Each row of a before or after table is a point. One or more steps were done to the points. Then noise was added and the rows were shuffled. The steps act on how far a point lies along the listed directions, d1 being the first. What was done? A step turns or swaps two directions, mirrors them in a line or flattens them onto one, adds a multiple of one to another, or multiplies one. Angles are multiples of 10 degrees, from the lower direction toward the higher: turns from -170 to 170, lines from 10 to 170 but not 90. Use the fewest steps. Two steps may share a direction if one is a turn and the other turns, adds or multiplies; they go together, in the order done. Otherwise the lowest direction goes first.
(in the rows, 100 means zero)

Directions:
(1):  83 101  54
(2): 113 147  96
Before:
0: 110 145  82
1: 115 105 117
2:  81  97  76
3:  76  15  98
4: 100  81 101
5: 120 106 106
6: 113  55 132
7:  91 143  52
8:  90 116  63
After:
0: 104 112  81
1: 110 101  81
2:  76  40  94
3:  81  66  70
4:  94  81 123
5: 138 133 172
6: 131 146 111
7: 111 109 113
8:  91  61 108
Steps: turn d1 and d2 by -120 degrees

Directions:
(1): 101 149  86 107  66 132
(2):  66  87 119  91  49  78
(3): 135  70 107 142  74 112
(4):  59 101 126 137 120 125
(5):  75  71  45 102  96 118
Before, 12 rows:
0:  85  98  77  52 144  63
1:  98 153 101  98 166 110
2:  76 105  85  59 113  63
3:  82 136 121 141 140 157
4: 105  86  75  72 119 104
5: 108 136 112 119  89 139
6: 115 100  94 109  82 100
7: 101  93 109  84 111  73
8:  55  96  70  50 147  61
9:  72 130  65  57 125  80
10: 106 121  91 137 115 139
11: 156  93  93  97 147  95
After (12 x 6):
0: 134  85  72  79 164  75
1: 100 132  76  59 112 102
2: 127 147  90  83 120  97
3: 103  44 140 132 136  62
4: 103  88 125 116 124 116
5: 104  44 115 133 144  80
6: 101  67  96 113  99  98
7: 154 129  81  46 126  84
8:  83  63 118 108 150  69
9: 128  91  70 132 133 139
10:  81  56 117 117 117  77
11:  83 117  95 107  95 110
Steps: turn d1 and d3 by -80 degrees; turn d4 and d5 by -150 degrees

Directions:
(1): 127 118  50 111  83 113  49  91  81
(2): 115  52  91 123  70  50 109  78  91
(3): 115 123 142 124 111  60  57 118 117
(4): 109 139  83 125  69  87 141 143  94
Before:
0:  91 108 129  74 131 111  89 100 111
1:  91 133 123  98 123 110 126 121 111
2:  84  91   5  64 115 191  91  99  66
3: 101 160 113 122 125  78 115 123 108
4:  94  61 122  91 103 106 120  92  91
5:  65  42 116  69 130 101 137  76 103
6: 113 106  85  89 113 127  63  84  91
7:  84  80 130  96  85  82 128 101 114
8:  77  53 148  80 127  97 156  92 130
9:  84 125  48  54 105 188 116 107  85
10:  72 166 152  74 101 129 117 161 115
After, 11 rows:
0: 113 109  81  87 110 133  70  92  94
1:  91 101 129  74 130 111  91  95 108
2:  98  71 110 104 125  58 109  59 105
3:  97 108 123 101 104 109 113 125  98
4:  77 126 132  91 131 104 120 136 114
5: 104  66  71  73 111 130  41  63  90
6:  88 107 156  93 128  96 138 126 135
7: 103  83  28  86 121 148  26  82  70
8:  76  33 163  69 107  74  71  56 109
9:  85 110 134 101  84  84 127 118 116
10:  96  72 128  96 125  83  97  74 109
Steps: flatten d1 and d3 onto the line at 160 degrees; swap d2 and d4

Directions:
(1): 121 109 110  73 104 104 163 109 135 119  79 147
(2): 136  69  72 140  71  87  79  70 128 140  97 118
(3):  95 171  59 108  97  75  99  94  66 121 100 123
Before:
0: 111 134  73 113  84  91 114  96 107 127  98 135
1:  86 101 132  73 123 111 123 120  92  73 112  80
2: 121 132  77 118  93  78  85  92 100 123  98 106
3: 105 111  98  81 105 103 131 117 101 111  95 124
4: 103 111  90 111  94  86 113  95 104 113  96 114
5:  58 132 122  59 128 118 127 124  62  53 102  95
6:  92 108 130  76 115 117 112 122 100  93  95  90
7: 110 125  76 115  85  71 113  97  98 135  92 122
After, 8 rows:
0: 133  44 126  99 101 112 133  96 148 110  99 112
1:  93 193  61 112 106  66  82 101  52 109 104 102
2:  89 132  76 119  93  76  94  91  75 106 107 102
3: 130 100  79 100  86  97 147  77 132 136  81 166
4: 123  66 121 103  95 114 105 101 137 121  90 104
5:  87 190  39 134  83  69  69  87  49 119 114 115
6:  82 182  45 125  90  52  79  94  43 126 107 105
7: 114 102  70 123  82  86  84  92  93 126 107 113
Steps: turn d1 and d2 by 120 degrees; multiply d3 by 2.5

Directions:
(1):  92  51  99 123 118  97 113 107 166  82 119 131  65 121  55  99 117 130
(2): 109 126 134 156 114  87  82 124 116  96  95 123 107  82 105 105  18 113
(3):  62 107 100  80 144 158  89  92 104  72 107  46  91  89 104 128  79 143
(4): 109  44  70 122 125  71 118 131 106  96 113  40 131  65 106  81  89  74
(5): 118 121  16  83 131 103 121  93 103  73  66 144 100  75  98 105  82  99
(6): 111 138  92 122  83  86 134  44  95  84 134  70  69  89  83  42  87 117
Before (11 x 18):
0:  99  78 136 105  96 105  91 126  90 127  88  82 136 104 106 108 113  84
1: 119 117  84  96 104  98 116  77  99  94 114 105  99  98  96  80 108  97
2:  87  81 108 104 128 116  86 114 123  88  90 134 104 101  99 126  92 128
3: 114  87  77  77  87 101 109  81  92 100 108  87 101 121  92 104 149 100
4: 121  93  67  89  85  73 115  93 116 109  86 128  96 110  72  91 131  78
5:  95  82  94 102 101  87 107  96 117  97 112  90 102 119  91  97 121 101
6:  81  55 127 116 110 119  88 135 129  86 110  94  93  99  94 122  87 116
7: 129  83   5  70 105  76 143  89  83  95  92  86 110  75 100  64 128  73
8: 104  74 138 121  95  75  86 124 102 108 102 119 119 106 107 109  89  85
9:  91  73  97 105  96  90  95 107 101  99 106  61 106  96 102  83 123  95
10: 102 104  75  61  77 102 105  81  68 103 109  57 102  97 103  88 154  88
After:
0: 119 116  71  89  79  84 123  64 102 101 104  94  88 105  70  73 126  86
1:  90  81  97  68  87 105 100  93  90 102 121  50  94 102  94  92 155 102
2: 111  79 135 130  87  84  99 117 101 129  94  97 126 104  97  85 109  80
3:  92  97 102  97  98  91 102  92  99 103 112  78 108 119 104  99 113  98
4: 109 116  89  86 118 119 109  75  98  90 115  86  99  98 100  92 107 108
5: 110  91  95  82  86 105 105  83  88 101 116  73 101 122  91 104 146 106
6:  92  76 106 107  95  88  91 109  99 102 104  61 107  96 106  86 115  95
7: 115  97 129 128  88  61 100 108  97 106 110 119 109  99 101  81  73  86
8: 111  71  20  62 109  97 145  81  86  92 107  48 102  79  96  61 140  86
9: 101  74 130 113  89 102  83 137  98 101  88 118 109  97 114 117  86  85
10: 105  96 104 101 102  93  88 111 100 104  78 152 117 102 111 115  99 100
Steps: flatten d1 and d4 onto the line at 100 degrees; turn d2 and d5 by 20 degrees; turn d3 and d6 by -60 degrees

Directions:
(1): 112  67 126 139  64 100 113 115 125 125 157 111 122 110 126 139  84 101 135 152 101 134 112  65
(2):  84  71  66 133  67  99 103 101  99  91  92  70  65  87  74 154  76 148  86  88 126  89  31 103
(3):  91  86  35  92 138 100  90 112  67 113  94  98 128 100 129 141 157 102 109 158  86  63  96 110
(4): 104 104  78 134  64  96 102  76 165 107  65 116 145 119  70 118 134  67  97  67  85  57 107  72
Before, 8 rows:
0:  97 102 122 103 103  95 104  99 103 106 108 107  98 105 113  83  94  83 109  98  98 121 113  96
1: 130  89 125 104 110 109 100 117 100 112 120 110 129 104 112 101 116  92 124 142  93 112 127  91
2:  93 119  88  53 145 104  80 107  78  95  77 105 126 102 125  72 143  78 102 123  81  81 124 114
3: 105 129 127  79 111 103 104  93 133  91  98 108 124 103  96  71 104  72  98  90  90 118 138  89
4:  96  93  54  69 133 106  93 108  67 113  93 105 120 111 137 138 138  89 100 143  84  53 109 116
5:  86 109  52  58 151 108  87 114  28  93  99  83  71  84 117 113 136 130  83 128 108  81  77 141
6:  91 100  88  87 116  98  87  90  95  73  73  84  81  99  86  92  99  99  79  60 106  80  73 114
7: 105 107  85  98 116  91  97  91  88 110 104 102 128 102 116 104 134  88 108 130  91  89 107  90
After (8 x 24):
0: 109  99  96  96 115  92  98  95  81 111 125  97 112 100 123 104 113  99 112 141  99 105 100  92
1:  95  95  66  65 130 108  94 105  65 105  86  94 100 103 124 127 121  98  89 123  92  63 101 122
2: 101 123 125  61 134 103 100 107  92  84 113  91  91  88 107  69  85  99  93 106 100 133 121 108
3:  80 137  61  47 153  98  72  70  83  55   9  81  70  94  59  48 125  83  42   5  97  39  70 145
4: 133  55 145 134  83 111 112 137 103 127 175 104 121 102 132 145  83 116 151 185 107 151 114  73
5:  70 134  18  56 145 104  80  84  43  66  21  68  57  78  61 100 146 133  40  47 115  32  42 160
6:  76 130  74  24 170 106  71 109  31  69  53  77  71  82 103  51 119 113  73  89 101  78  86 154
7:  96  91 122 110  97  94 110 107  96 110 129  97  86 106 120 100  80 100 116 115 107 131  98  94
Steps: multiply d1 by 3; turn d2 and d4 by 70 degrees; multiply d3 by 0.7
